Rows are points. Each copy is the shape, with its points in the same order, turned, moved and blurred by noise. Some copies are also mirrored. Which?

Shape, 6 rows:
[[-0.24 -0.54]
 [-0.01  0.15]
 [ 0.23  0.03]
 [ 0.42 -0.05]
 [ 0.27  0.76]
 [-0.30  0.13]]
Copy 1:
[[-0.22 -0.59]
 [-0.03  0.11]
 [-0.27  0.16]
 [-0.48  0.21]
 [ 0.11  0.73]
 [ 0.19 -0.10]]
Copy 1 is: mirrored
Copy 2, 6 rows:
[[-0.23  0.54]
 [-0.04 -0.14]
 [ 0.21 -0.16]
 [ 0.32 -0.02]
 [ 0.04 -0.91]
 [-0.39 -0.14]]
Copy 2 is: mirrored
Copy 3:
[[-0.21  0.46]
 [-0.07 -0.24]
 [ 0.20 -0.15]
 [ 0.38 -0.08]
 [ 0.16 -0.88]
 [-0.35 -0.23]]
Copy 3 is: mirrored
Copy 4, 6 rows:
[[ 0.01 -0.66]
 [-0.06  0.09]
 [ 0.22  0.05]
 [ 0.43  0.03]
 [-0.02  0.72]
 [-0.30 -0.03]]
Copy 4 is: only turned

Shape (10 x 4):
[[ 0.25  0.45  0.17  0.19]
 [-0.30  0.00  0.14  0.12]
 [-0.17 -0.25 -0.46  0.26]
 [-0.37  0.16  0.78  0.04]
 [-0.35  0.12 -0.04 -0.71]
 [ 0.05  0.10  0.22  0.10]
 [-0.34  0.13  0.01  0.25]
 [-0.02  0.12 -0.40  0.23]
 [ 0.04  0.38  0.19 -0.41]
 [-0.07  0.07  1.01 -0.02]]
Copy 1:
[[ 0.04 -0.38 -0.22 -0.26]
 [ 0.40 -0.26  0.10  0.24]
 [ 0.15  0.41  0.23  0.14]
 [ 0.46 -0.81  0.08  0.29]
 [ 0.24 -0.08 -0.62  0.76]
 [ 0.10 -0.38 -0.10  0.12]
 [ 0.54 -0.22  0.06  0.15]
 [ 0.12  0.23 -0.08 -0.03]
 [-0.01 -0.42 -0.60  0.37]
 [ 0.10 -1.07  0.01  0.32]]
Copy 1 is: mirrored
Copy 2:
[[-0.05 -0.67 -0.11 -0.16]
 [-0.15 -0.02 -0.16 -0.29]
 [ 0.09  0.21 -0.13  0.32]
 [-0.32 -0.14 -0.10 -0.86]
 [-0.94  0.10  0.02 -0.01]
 [-0.18 -0.30  0.04 -0.23]
 [-0.10 -0.02 -0.38 -0.16]
 [ 0.01 -0.22 -0.28  0.31]
 [-0.67 -0.46 -0.02 -0.19]
 [-0.30 -0.29  0.16 -1.01]]
Copy 2 is: only turned
Copy 3:
[[ 0.51  0.09  0.09 -0.32]
 [ 0.25 -0.16 -0.08  0.31]
 [-0.22  0.03  0.38  0.32]
 [ 0.64 -0.39 -0.53  0.17]
 [-0.02  0.42 -0.66  0.29]
 [ 0.29 -0.10 -0.09 -0.09]
 [ 0.32 -0.04  0.10  0.32]
 [ 0.08  0.20  0.34  0.14]
 [ 0.29  0.29 -0.49 -0.15]
 [ 0.60 -0.58 -0.65 -0.12]]
Copy 3 is: mirrored
Copy 4 (10 x 4):
[[-0.49  0.41 -0.08 -0.36]
 [-0.08  0.01 -0.41 -0.06]
 [-0.17 -0.61 -0.21 -0.30]
 [-0.11  0.54 -0.62  0.28]
 [ 0.52  0.15  0.16  0.05]
 [-0.33  0.16 -0.19 -0.05]
 [-0.09 -0.01 -0.45 -0.26]
 [-0.22 -0.25 -0.10 -0.51]
 [ 0.04  0.45  0.15 -0.07]
 [-0.36  0.67 -0.47  0.51]]
Copy 4 is: mirrored
